Each row is a point. A path goes straight from each point to the next, and from the last back to the first. The post is the endless flat space through its rows: a point in 2 columns, a line in 3, a plane in 4, and so on, so that a path can go around it. How many times does the path go around the post? Going back the other way cancels.

Post (1 x 2):
[[3 1]]
Path (32 x 2):
[[  2 -31]
 [ 37 -47]
 [ 25  13]
 [  8  83]
 [-38  43]
 [-15 -28]
 [ 25 -63]
 [ 26  -8]
 [ 27  47]
 [ 19  11]
 [ 47 -25]
 [  6 -23]
 [-29 -24]
 [-59   6]
 [-25 -57]
 [ 44 -66]
 [ 36 -13]
 [ 21  34]
 [-17  34]
 [-24   1]
 [ -6 -18]
 [ 23 -34]
 [ 25   8]
 [  0  70]
 [-31  45]
 [-53 -26]
 [ 12 -82]
 [ 21 -50]
 [-14 -17]
 [-33  25]
 [-20  34]
 [-49 -37]]
Times around: 3

Post (3 x 4):
[[-54  36   0   0]
 [-18 -30 -17  11]
 [ 49 -15  -6  11]]
Path (23 x 4):
[[-32 -44  -4 -18]
 [ 49  88  20 -19]
 [ -3 -29 -36  30]
 [ 13 -58 -30  42]
 [  4  38 -36  -4]
 [-34 -66 -44 -21]
 [-23   0 -49  -1]
 [ 81 -39 -15  58]
 [ 13  -8  10   5]
 [ 89 -56 -14 -16]
 [ 66   0  26  -4]
 [-22 -31  -4  26]
 [-55  -1 -38  43]
 [ 70  -8  35  33]
 [-14  37  23 -18]
 [ 45  31  34   9]
 [ 18 -20 -24  43]
 [-66  19 -32  -5]
 [-63  54  11 -14]
 [-49  13   6  -4]
 [ 26  19   2 -13]
 [-87   7 -34   4]
 [  2 -36 -22  -1]]
Times around: 0

Post (7 x 8):
[[ 24  90 -16  13 -28 -21  81 -23]
 [-15 -16  15  -3 -24 -11  -2  -6]
 [ 11 -23  27   8 -22 -42 -37 -14]
 [ 43 -15   7  -2 -20  30 -16  24]
 [  4 -25 -29   1  -6   8 -55 -27]
 [-12  13 -23  48 -22  62 -44  -3]
 [-13  12 -24   5 -22 -13 -17  13]]
Path (25 x 8):
[[-19 -14  -8   7 -13 -22  10 -30]
 [ -2  15 -13  71 -30 -14 -26 -82]
 [-20   1 -38  19 -57   8 -76   5]
 [ 50 -24  24 -44  -7   5 -40  -3]
 [ 52  55 -48  19  16  18  27 -62]
 [-28  11   0  31 -22 -20  32 -77]
 [ 42  25 -46  27 -33   6  10 -46]
 [-19 -30 -17   4 -44 -44  29  10]
 [ 81  38  -5  54 -39 -24 -62 -83]
 [-29  14  32 -25 -14 -28  -6  16]
 [ 34  42  -2  38 -10  13 -11  42]
 [ 67 -45 -58 -34  12  40 -35 -19]
 [ 41  -3 -31 -42 -21 -49  44 -30]
 [-51   0 -28 -38 -28 -59 -24  30]
 [ -5  -2  18   4   2  13 -71  10]
 [-79  27  51  56 -29 -77  13 -11]
 [ 50 -74 -23 -16  -3   2 -44 -47]
 [ 39 -45 -37 -31 -43 -34  -5 -24]
 [ 45  -1   8 -25 -34  91   4 -15]
 [ -9  64 -44  34 -55 -45  14  17]
 [-30  10 -16  34 -55  11 -38  39]
 [ 19  -1  23  35 -39  17 -59 -39]
 [ 88 -24  29  -7 -45 -25 -72 -35]
 [-23 -32 -23 -54 -10  12 -19  41]
 [-58  44  -2  37  -1 -38   1 -24]]
Times around: 4
